Every row gives one point. The window is the flat piece filled in between its corners: a triangle in 3 columns, a solid with four corners in 4, and so on. A path goes straight from each point to the next, and from the last back to the first. List the points from which the path goes on through the window.

Window:
+0.42 +0.36 -1.71

-0.20 -1.29 +2.35

+0.41 -0.86 -2.11
Path:
(1): -0.70 +0.15 -2.20
(2): +1.89 -1.03 -1.19
(3): +1.79 +0.36 -2.34
(4): -1.35 -0.02 -0.63
(5): -1.03 +0.03 -0.74
(6): +2.16 +0.21 -0.04
(7): +1.33 -1.33 +1.65
(8): -1.37 -0.97 +1.61
Through the window after points: 1, 3, 7

Window (4 x 4):
-0.92 -0.29 -0.47 -0.11

+2.43 -2.15 +1.94 -0.97

-1.74 -0.01 -2.05 -1.61

+2.14 +0.19 -0.22 -0.35
Path:
(1): -1.43 -0.75 -2.68 -1.85
(2): -0.95 -1.62 -2.20 -0.03
(3): -0.45 +1.06 +1.44 -0.40
(4): +1.53 -0.05 +1.09 -0.76
(5): +0.79 -1.52 -0.88 +1.09
(6): +0.46 -2.53 -0.96 -0.30
(7): -1.18 +0.23 -0.39 -1.77
(8): -1.33 +0.50 -0.95 -1.13
Through the window after points: 2, 8

Window:
-0.65 +2.18 +1.89 +2.46 +0.61 +0.25 -1.74 -0.77

+0.53 +1.20 -1.53 +1.74 -0.50 -0.02 -0.99 -1.19

-1.22 -0.72 -1.46 -0.03 +0.78 +1.40 +0.23 -0.94

+0.75 -1.14 -1.16 +0.19 +1.84 +2.34 +1.38 +1.66

-1.02 +2.42 +2.23 +0.19 +0.13 +1.23 +2.61 -0.15

-1.94 +0.98 +1.87 +0.58 -1.55 -3.47 +0.17 -1.61

-0.54 +1.50 +3.81 +1.47 -1.63 +1.09 -0.07 -0.16

-0.51 +0.79 +1.66 -1.48 -0.36 +0.65 -1.45 +1.20
Path:
(1): -1.92 +1.25 +0.93 +0.51 -0.15 +0.93 +0.69 +1.25
(2): -1.73 +1.86 +0.27 +2.35 -1.02 -0.05 +0.98 +0.91
(3): +0.35 -1.01 +0.73 -1.59 +0.63 -0.24 -2.13 -1.71
(4): +0.99 -0.78 +1.29 -0.33 -0.96 +0.80 +0.45 -3.28
(5): -1.51 +1.01 -0.04 +0.56 -0.08 -0.59 +0.35 +0.88
(6): -1.90 +2.71 +1.20 +2.32 -0.74 -0.58 -0.90 +0.99
(7): +1.02 +0.01 +2.49 +0.02 -0.33 +1.06 +0.93 -1.57
(8): +1.34 +0.07 +1.04 +0.04 -0.30 +0.95 +0.98 -0.75
(9): -3.40 +1.88 -0.53 +1.47 -0.87 -0.86 -1.26 +0.50
(10): -1.21 +2.53 +0.54 +2.18 -0.71 +1.05 +0.83 +1.00
(11): -0.37 -0.02 +1.30 -0.42 +0.17 -0.91 +0.56 -1.33
(12): +2.49 -0.18 +2.08 -0.93 -0.74 +1.10 +1.80 -0.48
(13): -2.74 +1.26 -1.63 +1.61 +0.06 +0.30 -0.96 +0.25
(14): -3.14 +0.85 +0.86 +0.43 -0.72 +0.84 +0.61 +1.07
(15): +0.04 +0.70 +1.87 +0.42 +0.24 +0.13 -0.04 -0.41
(16): +0.92 -0.11 +2.35 +0.28 +0.16 +0.58 +0.20 -0.88
Through the window after points: 10

Window:
+1.42 -1.12 -2.21 +0.30 -0.24 +0.76 +1.19 -0.20 -0.68 +1.33 +0.27

+0.30 -0.63 -2.24 +0.35 +1.45 +2.30 -0.61 +0.78 -3.03 -0.62 -1.57

+3.13 -1.01 +2.01 +0.61 -0.27 +1.02 +0.62 -1.92 +1.22 +2.91 -2.41

-1.05 -0.17 -1.08 -0.60 -0.46 -1.42 -1.43 -0.32 +0.06 -0.12 -0.14

+1.16 +0.54 +0.11 +0.00 +0.76 +1.79 -0.90 +0.01 +2.04 -1.06 +0.75

-2.30 -1.82 +0.58 -0.58 +0.77 -0.47 -0.39 -1.90 +1.36 +0.10 +0.95

-3.32 -0.41 +0.63 +1.62 +1.07 +0.24 -0.79 -0.35 +2.21 +0.58 +0.38

+0.37 +2.42 -1.15 -1.90 +1.20 -0.69 +1.48 -0.60 +1.71 -0.57 +0.26

-0.59 +1.83 -0.60 -1.66 +0.41 +3.24 +1.27 +1.62 -1.07 +0.16 +2.62

-1.75 -0.19 -0.59 -0.19 +2.39 -0.84 +1.09 +2.71 -2.46 -0.85 +0.74

+0.34 +0.42 -0.09 +0.79 +0.15 -0.37 +0.01 -1.73 -1.41 -0.93 +0.19
Path:
(1): -1.56 -0.91 -1.15 -1.33 +3.30 +0.75 -1.38 -1.02 -1.58 +1.64 +0.73
(2): +1.50 +0.46 +1.03 +0.79 -1.99 +1.44 +1.62 +0.59 +2.52 -0.53 -0.22
(3): -0.67 -0.07 -1.44 -1.04 -1.10 +2.36 +0.76 +0.41 +0.78 -1.51 -0.06
(4): +0.86 +1.32 +0.46 -0.14 +1.92 +0.70 -0.05 -0.01 -0.23 +0.86 +1.36
(5): -1.44 -0.39 -1.07 -0.02 +2.81 -0.54 -0.90 +0.02 -0.25 +1.79 +0.84
(6): +0.22 -0.35 +0.98 -0.93 -1.86 +0.99 +1.20 -2.07 +1.67 -2.48 -0.18
(7): -0.27 -1.01 -0.58 +1.62 -1.60 +1.02 +1.61 -0.50 +1.08 -2.69 +0.95
(8): +1.14 +0.61 +0.27 -1.08 +2.24 +1.32 -1.71 -0.14 +0.68 +1.43 -0.45
Through the window after points: 3, 5, 7
